Each row is a point. Two turns around zero, p and q, are shown by what they do to some points. Write where each new point lands after one turn and then the other. Backwards means that the second turn is done in reverse. Each puzzle has new turns, and all numbers are rounded.
In the rows, zero is written as 128.

Turn p:
[124 159 169] => [113 156 169]
[180 114 109] => [177  99 130]
[104 129 110] => [117 138 102]
[105 110 124] => [106 119 111]
Turn q:
[ 98 101 141] => [ 88 114 129]
[157 102 101] => [155  89 126]
[118 164 164] => [117 176 145]
[139 145 106] => [152 133 112]
Where do these land?
q, then p: [ 98 171 114] => [152 169 103]
q, then p backwards: [131 147 159] => [125 158 148]
q, then p: [157 109  98] => [147  86 129]
q, then p: [128 100 145] => [ 99 114 135]
q, then p: [ 91 100 140] => [ 87 130 103]
q, then p: [164 141 113] => [161 114 148]

Turn p:
[141 122  95 148] => [135 119  96 152]
[102 112 107 139] => [107 102 109 127]
[122 146 126  44] => [123 180 119  60]
[146 101 155 129] => [159 111 149 120]
[102 118 162 146] => [113 101 164 128]
[162 164 126 151] => [141 158 131 172]
[120 133 125 138] => [117 125 128 137]
Turn q:
[120 165 121 142] => [114 166 126 123]
[158 121  76 139] => [130 131  76 160]
[158 147 140  96] => [166 135 117  99]
[ 99  99 132 158] => [ 99 111 153 156]
[103  90 153  93] => [125  75 151 103]
[130 146 147 140] => [135 149 146 127]
Where do these land?
p, then q backwards: [138 103 156 210] => [141  48 151 161]
q, then p: [115 164 132 129] => [108 158 137 119]
p, then q: [150 128 121  82] => [148 144  95  98]
q, then p backwards: [135 121 115 143] => [133 136 116 144]
p, then q backwards: [109 133 137  95] => [105 154 135 111]
p, then q: [121 118 108 110] => [119 119 104 117]

Turn p:
[136 144 111 142 142 103] => [143 132 105 139 144 106]
[109 110 114  31 127 157] => [ 61 151 158  56 124 121]
[134 126 197 135 135 120] => [164 126 176 138 150 157]
[136 158 116 165 120 137] => [144 139  93 155 117 141]
[151 112 108 130 120 134] => [129 107 108 110 116 128]
[111 118 124 109 104 120] => [118 133 147 119 105 110]
[119 128 126 183 147 125] => [136 108 110 178 140 132]
Turn q:
[127 156 111 110  66 110] => [131 151 140 115  60 124]
[184 113 144 117 100 158] => [141 104 141 127 110 193]
[102 104 159 121 147 120] => [ 97 100 136 132 149 108]
[124 105 119 122 174 122] => [138 103 106 124 163 109]
[138 153 140 137 127 108] => [142 142 158 128 128 120]
[136 124 123 150  98 118] => [135 136 135 156 103 133]
[ 86 140 101 139 185 160] => [113 158  80 115 184 110]
Where do these land?
p, then q: [101 135 163  90 113 168] => [ 73 151 152 102 133 147]
p, then q: [163 136 149 117 107 179] => [106 134 106  94 115 179]
q, then p: [111  96 101  93 109 120] => [116 111 127 114  88  90]
q, then p: [127 133 132 145 147  81] => [172 115 136 133 152 115]
q, then p: [142  76  97 131 150  90] => [150  67 102 118 127 100]
q, then p backwards: [165 167 116 154 153 151] => [154 175 169 123 144 127]
p, then q backwards: [ 90 151 152 155 103 138] => [138 133 133 173  86 124]
q, then p backwards: [133 153 130 140 128 101] => [118 139 145 119 115 100]
q, then p: [121 106 112 128 142 123] => [125 109 113 128 131 108]
